Each wall is flat, endless, passes through zero and stands at right angles to its row. A trip goes straight from one point to another. Which walls does it cross, in order?

Walls:
(1): [24 -8  2]
(2): [13 31 17]
(3): [14 -1 40]
(4): [-20  -3 -24]
Trips:
[ 10 -29  17] to [-34 -30 -10] => 4, 1, 3
[ 8 40 20] to [20  5 30] => 1
[-40 -49  20] to [  8 -21  15] => 4, 1
[-29 -32   7] to [  5   0 -19] => 1
[21 -7 14] to [-8 56 10] => 1

Walls:
(1): [  9 -14  24  -9 -19 -34]
(2): [-23  24  23  18  28  20]
(3): [33 -5  6 26 20 24]
(4): [-42  15   3 -12  17 -23]
(5): [ -6  35  -3   0  18 -32]
Trips:
[  1  14 -12 -19   2 -27] to [ 41  -2   5  -1 -22   2] => 4, 3, 5
[ 31 -20  19   2  -6  -2] to [ 16   2 -42  12  13 -19] => 5, 1
[ 15   2 -10 -35 -14  35] to [-2 19  1 36 -2 -6] => 2, 5, 4
[ 14 -32   7  22   0 -36] to [  2   9  -8   7 -26  -6] => 3, 5
[-31 -17   6  18 -11 -15] to [-25 -11  -6 -49  11  29] => 1
[ 27 -24   4 -18 -26 -60] to [-25 -43 -30   6 -14  13] => 5, 1
[ 17  60  -8  18 -16  24] to [ -2  24 -13 -42  -2   6] => 3, 4, 2

Walls:
(1): [ 60  13 -10  38 -39  10  -9  24 -12]
(2): [ 19 -30 -15 -31   2 -31 -10  -7   1]
(3): [ 13  14 -24  13  13  13   6   4   9]
Trips:
[-30 -20 -24  35  12 -14   3  17  16] to [  0   5 -27 -10 -19  31 -34   3 -27] => 1
[ 15  -2  -8  33 -35  14  14   0   1] to [ 32  10  -3 -10 -44 -30  -6 -27  -1] => 2, 3
[14 18 21 -9 19  8 13 19 -4] to [ -7  46 -13 -17  12 -16  40  -2   1] => 1
[-21   0  -2  -3   8 -15  12 -26  19] to [ 25   3 -10  -7   4 -37  -9  -6 -28] => 1
[-26  -9  -1 -13  -7  27   6  13 -18] to [  3  25  18  59 -40 -17   2  27 -18] => 1
[ 30  40 -25  25 -23 -22  -1  23 -25] to [ 28  -7 -25 -19  -6 -11   7 -10 -18] => 2

Walls:
(1): [ 11  15  12   4  33   1  -4 -19  -2 -33  15]
(2): [ 13  14 -19   1  28  52   4   0  31 -19 -15]
(3): [-26  48 -20   9  -4  -7  19  26  -3  -3 -34]
(4): [  6   5 -20  30 -15  -2 -12  -2 -42   0 -38]
(5): [-26 -16  21  21  42  -9   1  -5  25  -3 -15]
(6): [ 60 -12  16  21  19  29  17  -7 -11  18 -17]
Trips:
[ 39   0 -11  -9 -25   8  13 -33  -8   8 -17] to [ 56  19 -54  -8  -8  30 -20 -14  39  13 -31] => 3
[-13 -18  22  -6 -46  41 -10  19 -35  19   6] to [  0  35   1 -20  -3 -35  19 -50 -26   1 -14] => 6, 3, 1
[-11   4   2  -6 -19  19  21  30 -60  35   0] to [-13 -20  22 -17  26 -17   8 -54  11   5  23] => 3, 4, 5, 1, 6
[ 47 -10   7  15  25  20  -3  12 -25  38  15] to [ -7 -11  17  27 -27 -32  24 -30 -21  17  44] => 2, 1, 4, 6

Walls:
(1): [-15   2  18  12  28  35  21 -10 -25 -15 -11 -11 -15   1]
(2): [  2  13  -8 -22  16  -3  23  -8 -23   2  -4   6 -21   7]
(3): [  2  10 -10  14  17  -1  16  46  -5  -3  -2   6   0  -3]
Trips:
[  5  24   4 -22   0 -21   4  -4  13  19 -17 -14 -23  -8] to [-17 -60 -22   3  -8  19   7  12 -30   9 -11 -19  -6 -20] => 1, 3, 2
[  3  13  42 -13  -6  -4   8  -1 -16   9  33 -28   9   2] to [  5  17  24  -7 -16   6   9 -34  -8 -21   3  13 -13   1] => none
[  1 -16   3  23  13  16  -1  21   9  15  -6   9 -15  30] to [ 18  39  12  -7  -5  27   1  -5 -20  22  22 -58  10  16] => 2, 3
[  9  19  -9 -20   4 -11  -6  20   4  29 -21 -28  -7 -16] to [ 12 -11 -17  -4 -16 -10  12  -1  -4 -13 -44  34 -21 -16] => none
[  6  10 -20  -4  -4  30 -11  29  11  11  19  13  -8  19] to [  8  16  26 -13  -4 -32 -16  17  -3   7 -16 -10  -6   5] => 2
[  7 -17   8 -20  12   2  13 -31 -13  11  13 -23   3 -14] to [ -7   1  -2   0   5  13  18   9 -17  -1  11  -2  -1 -17] => 3
[-32   4 -14  -2  11   6  -1  -3   2  14  -1  26   9  -3] to [ 18 -20  26  13  11   3  16  12 -20  -6  24  -8  22   7] => 2

Walls:
(1): [ -4  14 -28  -6 -13  21   7   1   9   0 -22  -4 -15  -8 -15 -10  13 -18
  60  14]
(2): [-14  -8 -38  10   2  -5  34   6   7 -52  29   8 -39  24  12  -1 -36 -15
 -24  -5]
(3): [ -1  -5   8  31 -24 -16  24  -9   5 -14  -4 -13  27 -11  12 -11 -37  -2
 -13 -19]
(4): [ 16 -39  20  38  15  36  16 -16  -8   0  -3 -12  37   2 -20   2  11 -16
  37   6]
(5): [ 21 -37   8 -29  -3  22  46 -25  10 -29  27  11 -44  -2   5  -4  -7 -18
  -3 -47]
(6): [ 11   4 -15  -5   3  17 -22  48  20  35  -5 -13  21   0 -14  36 -14  -7
  -7 -11]
Trips:
[ -1 -15  11 -14   2  18  11  24 -16 -23 -27 -11  -4  -7 -24   3  -1  13
  -7   6] to [  5 -14 -12 -13   9  10   2  -2  15 -14   6 -12 -24  30  10 -12  -3 -12
   0   6] => 2, 6, 4
[-15 -22  -7 -52  19   4 -55   4 -31 -28 -34  23  27  -8 -33  -8  35   7
   8 -17] to [ 39  12 -47 -12 -10 -10  -5   1  -8 -36  11 -48   0  15  -8  21 -32 -23
  17  20] => 4, 2, 3, 5
[  5 -18   9  15 -33 -18 -10  15  -7  28  -6   2  12 -56  12   6 -33  23
   0 -10] to [ 14 -44  16 -25 -19 -10  -2  -4   8 -14  22  -4  53   8   7  19  -6  19
 -10   3] => 4, 5
[ -6   1 -31  11 -27 -23   4  15 -12  18  18   3  -8  -3 -18  26   0  11
   6   3] to [-17  14   3  11 -35   7 -22   3 -14  14  25 -31  11  20 -18  -2  17  -2
  -2  28] => 2, 4
[ -3 -26  -7 -20  36  -4 -14  13 -20   5  24   0  15 -20 -15 -18  43   6
  34  20] to [  8  -7 -11  22   3 -23  20   6 -19  10 -39  24  12   9  13   4  -3   7
  12  -8] => 3
[-30 -35  16 -25  -8 -13 -19  -3 -32   2   8 -21  22 -27   4  -7   3  -5
  -5 -24] to [-20   8  18 -10 -11   2  32  -5   0 -22   2  16 -15 -13  -3  14  30 -18
   0 -23] => 4, 2, 1, 3
[-31 -16  -2  -6 -27  -8 -27   8  -3  -6  32  10  -1 -31  31  -4 -30 -40
 -15 -24] to [  2 -11  -1  -6  -3  12  30 -14   9 -28  17 -15   6   7  -9   4 -32  26
 -12  16] => 6, 4
[-14 -11  15 -27 -22  -9  -7 -35 -34   9 -15 -24 -19  37  10 -18 -10  -4
   3  -4] to [ 19 -32  -4 -27  47  15  -5  23   6 -11 -25 -10 -13   0  14 -22  -9  17
   1 -20] => 3, 2, 6, 4

Walls:
(1): [ 13  34  15  47 -16  12  20  -8  35 -29  -8  12  34   2  -3  25  -9 -10
  26  33 -26  18  -9 -18]
(2): [-24 -32 -30 -12 -13   6  -7 -30 -26 -14   7  -9 -36  -7  -7  14 -12   9
  19   0 -27 -31 -31  -3]
(3): [ 26   3 -10 -14   0   1 -14 -28   7   3  -8 -24 -17   4  36  30  -3  17
  -9  22  -5 -15  24 -10]
(4): [-11 -47  -5   1 -12 -10 -10   5 -13 -33  19  30   6 -16  37  12 -24  -7
  -2  15 -22  20 -33  -8]
(5): [ -4  17 -17  -9   0 -12  -1  12 -26  -5   0  12 -25 -17  -3  22  -8 -10
  18  -4  -4   6 -33  -1]
(6): [  5   0 -27   7 -35 -15 -15 -11 -20 -11 -10  34 -26  22  -6 -30  15   6
  -9  26  15   3 -16  36]
(7): [ 29  30  -1   9   7  17   9  -4 -16  11  18  15   4   4  17   0  19  -5
   3  36  14 -27 -11  25]
(8): [ -7  -8  25  23 -30 -24  -4 -19 -14  33  22   4 -20   5  -6  39 -23 -37
  27  20   9 -21 -19 -18]
Trips:
[ 39  10  -8  11  36 -20  -9  40  16 -13   5   4 -21  -5  16  -3  15 -14
  22   4 -29  12  -1 -13] to [-11 -39 -19   2  -2 -20  18   9  37  13  -7 -28  38  16 -22 -10  28 -29
   6 -23   8   1   9  14] => 3, 7, 4, 5, 1
[-15  -9  11  30 -16  26 -23  -3  -8  -5 -26   9  -4 -24  13   1  -2 -17
 -34  26  -6   7  15 -15] to [  7 -17  10   2  19   8  14  17 -25  -4  -7  39  32  13  -1  -2  11  -7
 -29   4 -12 -15  -5 -14] => 7, 8, 3, 6

Walls:
(1): [  0  19  15 -14  -9  21   9  -9  -7  22 -14  17  18   2  30 -27   2  -1
  22   4  -8 -11 -13   3 -10 -28 -32  -2 -20 -27   3  25   8  10   3  -9
  -6  -3  11   9  -8  18  -5  10 -15   6   1   9]
(2): [-12 -16 -10   7  20  -4 -12  16   2 -11  14  -7  -7  16  34 -26  -5 -15
   3  18 -19   6  18   4   2  -5  -2 -27 -13  -9 -30  -4 -10  18 -14  15
   2   5  -4   3  31  17 -19   2  -4  -1  -1   4]
(3): [-51  -3  -3 -13 -19  32  17  -2  -6  21 -26  23 -30   3  12  15 -42 -15
 -37   6 -10   2 -11  -5 -19 -33  -4  -6 -13  -2  22 -23 -23 -18  24  12
  21  -9  17   4  10  -5  11  35  -6 -33 -15   8]
(4): [ 27   5   7   9  19   6 -40 -12  23  -2  10  -8  10 -12  10 -22  -4 -43
  11  -3  18 -17   9   3  -3 -11 -17  -5 -28  30 -26 -29 -26 -10  -7  -5
  -9 -26  -5  10  -7  20   5  26 -27 -14  28   2]
(5): [ 17 -11  -9   1 -10  14 -25   2 -26 -22  15 -13 -37  -1  22 -13  -9 -10
  -6  -5   7 -19   7 -10 -21   8 -28  18   3  -9  -4  13  38  -9 -19   2
  -9 -16   3  -4  -3  30 -24 -15 -45   5   4 -17]
Trips:
[ 29   6  21  28 -11  28  -2  -6   5  19 -29 -18 -20  -5  -1   4  -7 -17
 -18  -3   5   5  -9  20  45 -14 -10 -34   8 -22  -1  10   1  -1  -1 -10
   9 -14 -12 -15   8  -9   6   0 -16   0  -9  -3] to [-41  -4  -4  13   2 -22  -6  -7 -19   4  12  -2  -7 -13   2  17  -3 -10
 -18  -2  -9  20  11  23   1 -10   4 -18  12   3   0   1  -5  15   1   9
 -14  28  -9  -3 -14   0  -1  28 -14 -20  -4 -15] => 5, 2, 1, 4
[ -9  -5  -7  -9   4  -8 -12  25  -4  -3  -3 -14   7 -36 -13 -20   9 -39
 -26   9 -17  -8  12  -7   0 -17 -27 -21 -27 -10  32  13 -19  -8  23  -1
  14  -6  -3   2   4 -16   1  -5  24  -8 -21  17] to [  7  19  18   3  -7   3   5 -12  -3   7   0  25 -13 -11 -17 -42  -3  25
  -7  -9 -15 -19   7 -20  14   7  -5 -16   7  22  -5   9   6  20   6 -34
  -6  25  -5  -5  34 -21 -35  18   4  -7  -7 -14] => 4, 3
[ 11   1 -16   2 -10   1  -1  30  -1  -2   6   6  -9   0 -13  -7  -9  -2
  -8  58 -22  16  -7  21  -1  15   5 -18 -25  12   2  16 -11  24   0  22
  -6  -6   1 -13  16   4  14 -21 -25 -17 -24 -24] to [ -2  25  20   9   4  35  -2  -2  -3 -18 -12  -5  -6   4 -11  -8  15  -4
  15   5  28  16  -8 -46 -13  -5  24  -6   7   5 -11 -36 -16  27  11  -3
  26  -8  14  32  -4  13   0 -11   3 -12   9  24] => 5, 4, 2
[ 16 -14  29 -31  -7 -18 -19 -20 -35  11  17 -35  11   3  19   2   2  13
   0  -6  -2 -26 -11  -9   3 -17 -14  -5   5  17 -15  21  -5  12 -16  31
  -2   8  12  24  -7 -14 -21 -27  -9  37  21 -27] to [  8 -14  12 -20 -29  -4  16 -29  27 -16  20   8   2   1  15  -5 -18  18
  25  18  17 -21   3  17 -14 -21 -25   1  -4  14   4 -27   2  -7 -27  25
  -4  60  -8 -13   7  -6   1 -13  43   9   5   3] => 4, 5

Walls:
(1): [-20  14  15  -7  16  -8 -29  -1  13  31  24  -2   2  -7  25  34 -41  14
  35   7  11  10  -4  -4   1   6  -6 -10 -47  17   0   8  38  22  13  17
   0  38 -41 -24   5   5   7 -14  20   3 -23 -55]
(2): [ -1 -12  -7 -12  27   9 -16  29 -23  -1  -3  -8  14   5 -23   0  48 -15
   2 -48  -1  10 -15  10  -5  21 -18 -23  29 -10  31  38 -17 -26 -12 -35
  32 -15  -9  35   4   7  -8   4  12 -30 -26   2]
(3): [-18   9 -27  10  16   5 -23 -21 -17  16  41  -7   8  18   9   3  -6   4
  -8  18  28  14  -2  -1   1 -18   8  -9  15 -13  -9   0 -17  10   8 -25
   0 -31  30  -9 -37 -24  46 -22 -39  -8  18  41]
(4): [-15   5  33 -27   6 -25 -18 -23  -6 -34  44  34 -44   7 -26  -3   1   4
 -36  37   8  29  -6 -30 -24  -6 -27  -5 -54  20  32  -7  -1  -4  -2  34
   0  -2   4  -7  20  -5 -21  13   0  -2 -27  15]
(5): [ -1  29   0   0  20 -47   3  21 -28 -24  32  29 -22  38   0 -28  -4  15
  31   4  -5  -1  11  21  15  12   3   5 -12   3  25   0   4  31 -16 -27
 -21  25 -21  16  32 -16 -56  23  12  42 -13 -15]
(6): [  4 -14 -16 -19  41 -16  30  21  -7   1  23 -18  -5  -8  -4 -33 -17  53
 -21  -3  -8  47   4  12 -28   1   7  19 -33  43 -55   3  12 -27 -10 -44
 -29   8  19  -7  -8  -7  15  -1 -26  19 -18 -37]
(7): [-34  -9   4 -18 -11  23   0 -18 -21 -16  17 -35 -15  25  18 -22  18  21
   2   0  22 -12  32  -6   0  35   6 -18 -17  18   4 -14  18  11  -9   1
 -25  17  19  -1 -21 -36 -12  18 -22 -15   1  -8]
(8): [ 52  21   0  43 -14  27  13 -26  22 -18  -1  22  -2 -10 -27  -1  39  -7
  13   9  19  28  29 -25  -9  11  40 -24 -23   9  -2 -14 -21  10 -33   3
   9 -32  -8  -8  26 -12  10 -10   7 -27  22  32]
(9): [ -2 -16   3  -8  13  11 -16   9 -22 -19  -5  18   4 -24  -9  22  -6   8
 -10 -38  31   4  24  19 -50 -24   2 -20  43 -13  14 -10 -24   0 -10  17
 -11  24  -2 -13  15  16  35  11 -38   2  14  -8]
(10): [ 19  33 -12  37  27  16  15  44  23  18 -45  -4  15  19  19 -34 -22  -5
 -21  10 -36  21  16 -41  55 -10  -6 -45 -16  -1   4  15 -18  55 -21 -22
 -23   1 -22 -15  11  -8 -38   1  -5  34 -22 -17]
Trips:
[  9 -11  -9 -13  22  18 -21   2  12  28  14 -24  13 -10 -50 -27  -1 -23
  13  22  36 -10  14 -36  16  20  17  12   4  -6 -45 -13  23  11 -37 -32
  11  20  26   3  -7 -31 -33  32 -15 -16   3 -20] to [ 25  -5 -30  33  -2  32  17  10  32 -43   5  14  32  10  -7  28 -19 -36
  13 -19 -16 -11 -12  14  -3   1  29   1  -8 -25  25  13  12 -18  -8  -7
   1   0   3  -1  16 -20  13  -8  15  -4  -6 -57] => 1, 3, 7, 5, 6, 9
[ 14  34  37 -32 -26  29  33  28   3  34   9  -6  22 -15 -27  -3 -17  -4
 -36 -43  36   4  25 -44  -2  18  35 -17  -4  -1 -16  -9  17  -6  14  -8
 -16 -19   8 -19 -41   1   3  49   7   9  24 -19] to [ 17  24 -42 -14 -35   9  11  22 -28 -12 -20  29  27 -27  12  12   9  29
 -21 -14  15  20 -18 -31  -6  -2  -2  -9  15  38  10 -14  20  28  19   3
  34  22  -4 -21  -8  -3  19  46  -6  -7  15  -9] => 1

Walls:
(1): [ -1  27 -31 -32  -3  -7  10  19  -2 -26  -1  14  -4  15   8  24  19  10
  -5 -14 -15  -9 -29  13   5  19 -11 -19 -18 -25   1 -38  17  -6  14  15
   2   5  25   6  32   2  19  -3 -20 -19 -29 -20]
(2): [-28 -29  40  10  22  22 -14   7 -22  26  -2 -24  21  21   2 -15  -1  -7
  -5 -27  10 -12   6   3   6  -8   8  -2  16  -5 -14  25  11 -12  22 -22
  -2  -7  29   9 -14  26  -2  32   5  21  -1  44]
(3): [-17   3   4 -20  11  -1  19  -1  18  -7  -3   3  28 -22  19   9   5 -20
 -21  40  37 -11   6  -1  -3  11  14 -11  10  10 -21  32  -7 -17  10  -1
   5  -8   2  34 -34  22   8 -36   5  -4 -12  23]
(4): [ 14 -19  -1   8   0   0  -4  -3   3  12  -4  -3   1 -19  23 -50 -23  27
 -26  -4 -11  45  -1  -6   1  36 -24 -33   1  -2 -15  12   2  16 -15  10
  36 -42 -24  -2 -34  16   9   7  21   6  30  23]
(5): [-12  -3 -23 -32  16   1   4 -13 -13 -28   0  30  28 -23   9 -14 -22   8
  19  27   9 -35   5  -1 -27   6  21   2  14 -41  -3 -10 -34 -11 -12  16
 -35 -11  -4  12  23 -11   8  13 -13  19   1  12]
(6): [ 11 -23   9 -24  -4 -18  16  13  -6 -14 -14  23   6  -4   5 -17  27   2
 -11  24   7   8   1  -2  -2   5  18  -7  -5  37 -19   2  16  12   1 -11
  32  -3  29   5   9   3  23  32  -5 -12 -38  20]
(7): [-41 -15   3 -14  21 -29 -42  28  13   6  20   3  47 -21  -7   4 -10  19
 -11 -13  30   7  28  15  17   3  -6  -7  -4  12 -31  25 -14  -4 -12  -1
  -7 -26 -10   4  17  13 -23  17 -51  -7  -3  13]
(8): [ -7  -8 -23  -2  21  11 -12  21 -30  -2  27 -11   2  14  21   3  -9 -10
  -2  -7  13  16  17 -35   6 -25 -10   7 -17  15 -15  -4  18   0  15   3
 -28  10   2  12  -1  33  -1  15  42 -15  -3   6]
Trips:
[ -3  24 -38  12   8 -34  31 -19  -7  -4  -6 -14 -15 -11   7 -10  -7 -10
  25  -7  16  21   2 -17  -8 -12  -1 -11   5  31  31 -38  -2   7  18  -4
  22 -37 -13   6 -14 -17 -30  28  -4   1 -13  -1] to [ -1  -7 -42  -4 -10  -1  19  25  20  20  36  -9  24  18 -20 -24  19  19
 -25   3   9  11  -8  16  20   2   3  -1  -6   3  -1  21  21  13  14   2
  24  11  23   9  -3   7   6 -19   5  31   8 -11] => 1, 3, 7, 2
[ 13  15  13  -7   4  34  -4  16   3 -14 -19   9 -12 -28 -19  10   7  -1
 -13   3  29  17   6 -24 -13  11 -20  23  14   5   8 -11  24   5 -19  13
   0   8   4   0   6   0  14 -32  -1  10  17   9] to [ 17  17 -10  -2 -30  -6   3  12 -22  27  -9  37  -4   5  12 -15   9   4
 -24   3 -10   5 -19 -22  20  -8   2   7 -36  -7   6  -5   5 -21  10  48
   1  15  22  10  -2  -7  -7 -33  -5  14  29   7] => 1, 8, 3
[ -6   0  19 -23   6  -8 -11 -38  10  14 -37  17   2  -3 -11 -23 -34 -17
   8 -14   1  13 -19  32  19 -13  17  14  10  -4  14  -5  -5  13  22   2
  -7  14  -9  21  30 -39   3   2 -11 -17  -7 -14] to [-25  23  33  25  -1 -15 -35 -24 -15   4   4  26  35  -4   3  16 -26  -9
 -17   7  -7  17 -13   6 -13  11  -9  17  -7 -24 -40  39  12  18   1   0
  17 -22   2 -22  21  -1 -26  14  -5  16 -15   7] => 7, 1, 2, 4, 3
[ 14   1 -12  60  16  -4  -6  -8   7   9 -15 -14 -10 -39 -20   5   0  12
  20  -7  10   7  40   2  -1 -12 -23  25   3   3 -26   5  12 -28   1   8
  15  25   9  -1 -31 -16  -9   3  17  -1  -2   6] to [ -2 -19  -2 -13 -28  20  -3 -27  27 -30   9  -2   1   0   7 -15  -6  27
  -6 -28 -12  32  -9   9  -6  16 -42  -2 -13 -29  25  -2  13  -2  14  -7
 -30   6 -21 -14 -23  18  -7 -24  18  -8  13 -13] => 2, 1
[-29  52  15  16 -12 -10 -28  17  -5  -6   0 -30   6   2  38 -32  10 -10
   7  30  37  13 -10 -30  24  13  -9 -24  10 -13  10   7 -24 -13   8  23
  41 -31  17   7  -6 -15   5 -12 -15 -31  29  28] to [-15   0   7  29 -30  -6  -8 -13   1 -58  22 -15  15 -29  -5 -24 -10   6
 -20   3  -2 -17   8   1 -18 -29 -11 -28  -5 -24  17  31  -4 -11 -31   1
   6   1  -6 -28   3 -29  -5 -15  -6  -3  -8 -13] => 5, 2, 3
[-18  13 -44 -22   4  26  24   8 -10  -7 -28  16 -14   4  22 -47 -18  26
  11  15  29   4 -10  -8 -38  -1   1   2  -7 -14  40  12 -17   0 -26   9
  -1  16   9  -6 -22  -5  20  -7 -21  17 -12  25] to [ 17  10  23  11   3 -10  -5 -15 -10  26   8   0   1   0  33   4  -5   4
  21 -12   1  16 -24  22 -26   2 -11 -15 -38 -22  20 -24 -18   7  -2   2
  -3   2  23   8   9   7  -3   6   7  18  41   5] => 6, 3, 2
[  1 -18 -25   8  23  19  -5   6 -15   5  31  13  -5   2  20   5  -7 -25
 -16  12  19  15 -10  19 -22  17 -27  -3  -1   6 -15  -4  30   4  21 -46
 -12  39 -19   8  -3   0 -13 -18   4 -15   6  12] to [-14 -12  -1  -1 -33 -27  -2  -2   4   8   2 -28 -11   0   1  21  30  21
  13   7  27  27   6  -7   9  14 -22  16  28 -33 -12  40   8  14   2 -37
   6   2 -12  31  21   3   0 -16 -11   1  25  -3] => 7, 8

Walls:
(1): [-15 -46 -20   6 -23 -22  17  15   1  -6  24 -23  -7  -7  20  10 -11 -20
   8  16  -4  -6   4  13  26  16  11   3   5   4  -7  -9 -17  -8   3  -4
  19  -5  10   1  20  -4  18   8   0  10  14  -5]
(2): [-21 -27  37 -28   3  10 -29   0  19  -5  -6 -20  -9   0  -5  -7 -46  -5
 -17 -13  -4 -13 -21 -12  11 -31  10  -4  -7   4 -16 -37   0  -2   0  21
  -7 -15  -7  32  14   4 -16  30 -45 -28 -10   0]
(3): [-24  -8   5  -9 -14   9  -5  -8  -8   6  21  12  10 -41  -9 -26  -1  11
  29   3  -9 -26 -36  -7  18  -8  50  -1  -6  22 -28  31  -3  21  27 -15
   8  -2  -4  -1  -4   3   7 -11 -17   3  18   3]
(4): [-13  12  17  -3  17   1  -2  -1  -4  21  21  -5   3 -16  -8   0   5 -28
 -41  -8 -22  46  32  25  16   4 -23  12  12 -18 -27  17 -11 -15  -2   8
 -12  -3  17 -12  13  16   8   8  20   7  23 -11]
(5): [  0   2   1 -26 -16  -6  -3   0  30  11 -29  -3  -2  -2   2 -33   1 -20
  -9 -16  -3   9  10 -41   7  -7   0  -4  14  -6   6  14  12 -16  22  20
  -9  13   0   5 -14   4 -22  33  10  -4  10  -8]
(6): [  6  31  -6 -11   4 -18  11   7 -15 -44  -1  -5  -6 -13 -24 -19  23 -28
 -23  -2  -5 -16   6  26  16  15   0 -16  -7 -11   5 -10  -2  -5  11 -10
  -5   5 -16 -20   5  -2 -13  11   7  -7 -38  -6]
(7): [ -3 -18  21   5 -28  -5  -7   7   4  29  12  -8  15  28  35 -17  29 -10
  35   9  -4  -9  19 -21  -3   4   1   1 -17  17  25  23 -12 -30  25  41
  -7  10  -3 -43 -32  26 -29  21   7   6  -5   7]
(8): [-15  -4  11 -16 -16  -6 -20  -1   5 -16 -22   9  21 -21  11  13  14 -28
  27 -28  -6   3  -9   6 -31 -22  -8 -18  10   2   5  23 -10  13 -13  21
  -1  -5   0   3   7  -5  -2  -8  -2   3 -12  -9]
(9): [-22   9 -23 -39   5 -42 -21 -17   1  -2 -27  28   4  32  -4   7   4   7
  -8  -3  11   8 -20 -13  -9  -9  -5   2  37 -11 -29   5  -4  12 -12   5
   2   5  16 -15 -17   5  23  29   4 -26 -28  13]
Trips:
[ 11  -1 -10   5 -13  11  29  11  -5  14 -43   5 -12  40 -13  -5 -28   5
  17  15   3  20  10   8  23  38 -11   9   3  -6 -28 -18 -20 -18   6  14
  17 -18 -15  20 -20  -4  27  16   1 -44   3 -11] to [  2 -25 -34 -23   7  19   2  32  -6  -3  -5 -28   8  13  -4  -7 -35  -3
   4   4   8   5  29  23  11  16  -8  30  12 -14  -1  -5   2 -14 -31  25
  13   0  -4 -31 -10  -5  18  -2 -16  -6  -9  22] => 4, 5, 7
[ -7 -17  -3   0 -15  15 -34  30  -3 -26   7  12 -12  25  12  31 -24 -32
  14  11 -20 -10   9   5  17  32 -11 -15 -19  13   4 -18  17  30 -17 -22
 -10  24 -19 -10  10  17  -8   3  12  13  -7   6] to [-14 -21  -5  33  55  32  36 -10 -26 -28  25  -8  11   9 -18 -22   6  -1
  14 -23   0  -1   9   6  -4   0   8 -13  12  12  -6 -23  13   2   1   8
  -4 -21  13  10   6 -26   1  20   5 -15  17   4] => 8, 7, 4, 3
[-14 -23  -9 -27   3  -8 -24  21   5  23   0 -15   5  -6 -13   6  14 -11
  27  35 -23   1   2 -17  12  -2  -6 -38  -9   2  28 -10  17   2   0   9
  -2  -7   8  -8   5   0   6   2 -17   2 -19  11] to [ -9  -8 -40  34  10   4   2  20  -3  -7  46  -7  10 -28   5   1  -3 -25
  12   6  41 -10  38 -44  -1  -3  16 -12  23  -9  14  27  -1 -19   7   9
   4  19  -9  28 -31  12   5 -18  -2  28  10  12] => 9, 2, 8
[ -5  20  27  11 -15  36 -14  22  20 -24  13  26   4  28 -33  32 -11  -9
 -22  35   2  -1  24 -20 -31 -20   6 -24   6 -14  35   0  36  13 -16 -33
   4 -10 -29   3  16 -10 -12 -10  -3 -16   1 -25] to [ -1  53 -27 -21 -10  16 -10   0   3  -1  21 -20  -5  -1 -12  -6  25 -17
 -17  -1  -4  -1 -12  39   8 -12 -18   1  22 -14 -12 -17   7   4  27  30
 -17   1  21  16  -4  -4  -3 -60  -8   2 -29  26] => 4, 2, 9
